Rows are points. Examples show where two turns around zero, p and q, send a point. Where does a point land after both, in the order given? Backwards means that the second turn is done in reverse. Each puzzle has new turns, and all numbers are rounded.

Turn p:
-.20,-.25,.20 => .16,-.31,-.13
-.66,.20,.22 => .33,-.43,.48
.08,.40,-.13 => -.05,.30,.30
.22,-.39,-.17 => -.28,-.04,-.39
.29,-.17,-.18 => -.24,.15,-.25
.27,.21,.05 => .06,.34,.00
Turn q:
.19,.00,.36 => .11,-.01,-.39
-.24,-.30,-.52 => -.03,-.25,.59
-.10,.07,-.36 => -.20,.03,.32
.15,.03,-.04 => -.13,-.06,-.07
.01,.20,.55 => .23,.29,-.45
Where do these land?
p, then q: -.09,-.10,-.35 => .30,.09,.20
p, then q backwards: .22,-.14,.12 => .09,.10,.26
q, then p backwards: .05,-.04,-.26 => -.17,.03,-.20
q, then p backwards: -.12,-.21,-.37 => -.38,.18,-.14
p, then q backwards: .12,.60,.29 => -.66,.09,.10
p, then q: -.17,-.12,.58 => -.29,-.50,-.21

Turn p:
-.06,-.26,-.04,.21,-.01,.28 => .19,-.20,-.22,-.14,-.03,.22
.06,-.27,.02,-.08,-.07,-.31 => -.24,.16,.07,-.12,-.24,.14
-.35,.49,-.02,.28,.24,-.12 => .29,-.09,.03,.15,-.15,-.61
-.14,-.14,.14,-.04,-.50,.36 => -.26,-.27,-.47,.06,.20,.18
.18,.07,.25,-.12,.34,-.13 => .09,.12,.35,.29,-.10,.09
.50,.46,-.12,.11,.35,-.50 => .28,.72,.41,.10,-.01,-.30
-.18,-.37,-.22,-.37,-.36,.42 => -.36,-.44,-.17,-.33,.33,.31
Turn q:
-.44,-.64,.05,.17,-.36,.09 => .32,.26,-.70,-.01,.09,.31
.04,-.06,-.45,.23,-.20,.08 => .45,.04,.01,-.12,.26,-.16
-.34,-.29,-.53,-.14,.28,-.12 => -.07,.29,-.26,-.55,.22,-.29
.35,.31,.35,.11,.33,-.03 => -.22,-.05,.39,.30,-.39,-.14
-.01,.57,.38,-.03,.18,.03 => -.23,-.36,.33,.02,-.45,.10
.15,.23,.16,-.09,.00,-.30 => -.24,-.29,.07,.18,-.03,-.14
.25,-.12,.05,-.24,-.24,.26 => .00,.10,.16,.18,.30,.33
Where do these land?
p, then q: .29,.14,-.37,-.15,.13,-.10 => -.42,-.14,.22,.04,-.21,.04
p, then q: .34,-.10,.03,-.38,-.16,.04 => -.03,.09,.12,-.29,-.39,.19
q, then p: .09,.03,-.21,.12,.38,.22 => -.24,.17,.06,.37,.06,-.15
q, then p: -.66,.26,.22,-.16,-.47,.38 => -.05,-.39,-.05,-.25,.58,.63
q, then p: .03,-.11,.11,.34,-.09,-.42 => .06,.32,-.14,-.39,-.20,-.09
q, then p: -.35,.07,.42,-.25,-.13,.19 => -.01,-.45,-.25,-.16,.32,.16
p, then q backwards: .04,-.39,.03,.16,-.27,-.07 => -.40,-.15,.23,-.10,.06,.07
q, then p: -.03,.13,.28,.36,-.13,.00 => -.01,.22,-.37,-.14,.04,.20
p, then q: .26,-.04,-.52,-.03,.74,-.25 => -.56,-.25,.31,.58,-.06,.37
